Each row of a before or after table is a point. The points were changed in one or more steps. Then noise was added and the rows were shuffled. The steps act on how far a point lies along the listed directions, d1 being the first. Name the steps. A step turns or swaps two directions, mirrors them in a line or flattens them onto one, adds a multiple of one to another, or multiplies one. Angles are multiples of 10 degrees, from the lower direction toward the higher: turns from -170 to 170, lines from 10 to 170 but not 90. Use the fewest steps. Two steps may share a direction if one is a turn and the other turns, adds or multiplies; they go together, in the order done. Otherwise the lowest direction goes first.
In the rows, zero is written as 128.

Directions:
(1): [ 86 121]
(2): [135  86]
Before (13 x 2):
[[136 159]
 [182 149]
 [ 90 105]
 [102  94]
 [115  74]
 [116 136]
 [100 145]
 [116 114]
 [111 175]
 [151 131]
 [174 127]
 [148  80]
 [100 171]]
After (13 x 2):
[[131 140]
 [101 167]
 [159 123]
 [170 156]
 [ 68 133]
 [138 107]
 [138 158]
 [157  76]
 [115 138]
 [165 165]
 [133  82]
 [ 86  99]
 [ 91 150]]
Steps: turn d1 and d2 by -80 degrees

Directions:
(1): [120 106  78 146 121  84]
(2): [152 110 107  70 153 127]
Before (11 x 6):
[[ 94 142 106 180 101 111]
 [129 119  92 126 116  99]
 [122 139 142 175 102 132]
 [163 111 127  54 154 152]
 [157 114 134  88 158 129]
 [140 123 126  89 128 140]
 [136 137 164 139 121 129]
 [125 121  93 121 133  89]
 [139 114 123 109 134 127]
 [145 103  79  69 146 115]
 [122 118 103 149 119  98]]
After (11 x 6):
[[132 146 167 131 124 154]
 [169 111 107  16 167 153]
 [127 127 133 161 111  99]
 [144 105 100  76 137 122]
 [110 147 153 201  92 134]
 [137 145 151  96 144 146]
 [145 113 118  96 138 132]
 [171  79  67  34 164 112]
 [140 145 148  98 122 154]
 [164  96 100  68 166 105]
 [ 91 175 172 192  98 164]]
Steps: multiply d1 by -1; multiply d2 by 1.6

Directions:
(1): [129 160 111  61 118 106  89 127 171 117 119]
(2): [136 136 124 118  96 151 134 167  93  61  99]
(3): [197 110 128 145 161 113 105 175 145 132 118]
Before (8 x 11):
[[101 112 135 186 122 160 167 122  65 112 129]
 [139 114 130 135 151 103 118 122 148 167 130]
 [116 115 143 152 109 156 146 109  85 114 120]
 [142 146 109 109 121 117 108 147 139 117 112]
 [128 130 126 141 144 118 109 128 150 149 126]
 [135 117 131 157 117 144 144 144  98 125 130]
 [157 115 124 125 139 124 124 148 119 106 115]
 [117 140 134 150 106 147 151 143 103 107 122]]
After (8 x 11):
[[105  82 151 248 131 181 203 128  24 118 136]
 [123 134 125 136 142 116 105 125 154 150 126]
 [122 130 139 172 113 154 161 147  89 110 125]
 [120  98 151 187 114 165 164 114  62 115 123]
 [133 116 129 131 148 103 118 115 148 168 133]
 [138 102 140 187 122 152 161 147  79 128 135]
 [145 158 102  82 119 106  91 146 160 116 109]
 [159 114 126 126 143 121 122 148 122 111 116]]
Steps: multiply d1 by 2; turn d2 and d3 by 10 degrees

Directions:
(1): [119 141  84 106 129 128 157 149 136  97 106  89 142  66 134 107 122 179
 185 154]
(2): [149 177 143 137  97 129  92 147  67  88 138 136 143  98 195 135 140 111
 110 145]
Before (11 x 20):
[[145 171  92 114 115 115 106 147  91  74 105  97 143  65 156 107 103 176
  154 155]
 [110  97 120 121 159 123 154 126 189 194 105 112  99 168  37 101 121 147
  170 110]
 [112 104  78 101 146 126 159 112 210 170 109 107 110 137  65 121 105 153
  176 115]
 [150 159 143 135 115 125  85 135  93 143 150 148 139 135 161 141 145 103
   83 116]
 [122  67 120 108 168 132 167 106 214 183 134 110 114 169  37 132 125 144
  159 117]
 [130 149 157 158 120 134 106 131 106 127 159 160 120 173 154 133 128  97
   83 152]
 [132 143 148 144 111 132 108 141  96 106 164 149 151 130 161 129 120  97
  102 135]
 [119 123 105 102 155 141 167 120 166 136 101 113 117 121  93 120 116 168
  147 154]
 [142 147 145 139 126 116  99 147  77  90 142 138 122 127 162 129 154 102
  114 146]
 [163 129 156 143 117 119  93 124 104 113 145 145 120 136 166 119 134  98
  116 127]
 [112  64 126 138 170 142 153 102 204 189 124 126  98 227  27 135 131 125
  119  93]]
After (11 x 20):
[[156 210 152 141  92 125  81 168  56  98 126 126 137  92 184 113 146 122
  136 153]
 [151 206 101 129 100 143 102 181  62  48 117  91 153  61 202 124 155 156
  153 169]
 [149 168 159 129 116 141 103 125  92 114 127 153 126 136 158 142 131 112
   83 152]
 [107  94 111 124 146 136 163 128 167 134 140 123 143 139  92 115 105 138
  147 125]
 [135 102 159 139 139 116  91  96 135 166 133 157 108 198  76 140 100 103
   72  95]
 [160 197 128 133  83 131  63 140  80 103 142 146 134 110 203 147 133  90
  111 132]
 [142  89 115 123 141 121 147 119 167 128 120 112 115 123 102  99 116 142
  170 134]
 [117  91 117 121 164 119 151 126 157 134 126 119 108 151  75 116 139 134
  149 126]
 [119 111  95 105 151 125 147 133 169 162 120 106 130 123  89 112 124 157
  152 115]
 [100 120  97 123 152 134 165 139 170 125 128 108 123 132 106 104 107 165
  160 166]
 [175 194 146 121  96 132  82 163  68  72 150 120 160  80 210 142 154 117
  136 167]]
Steps: turn d1 and d2 by 170 degrees
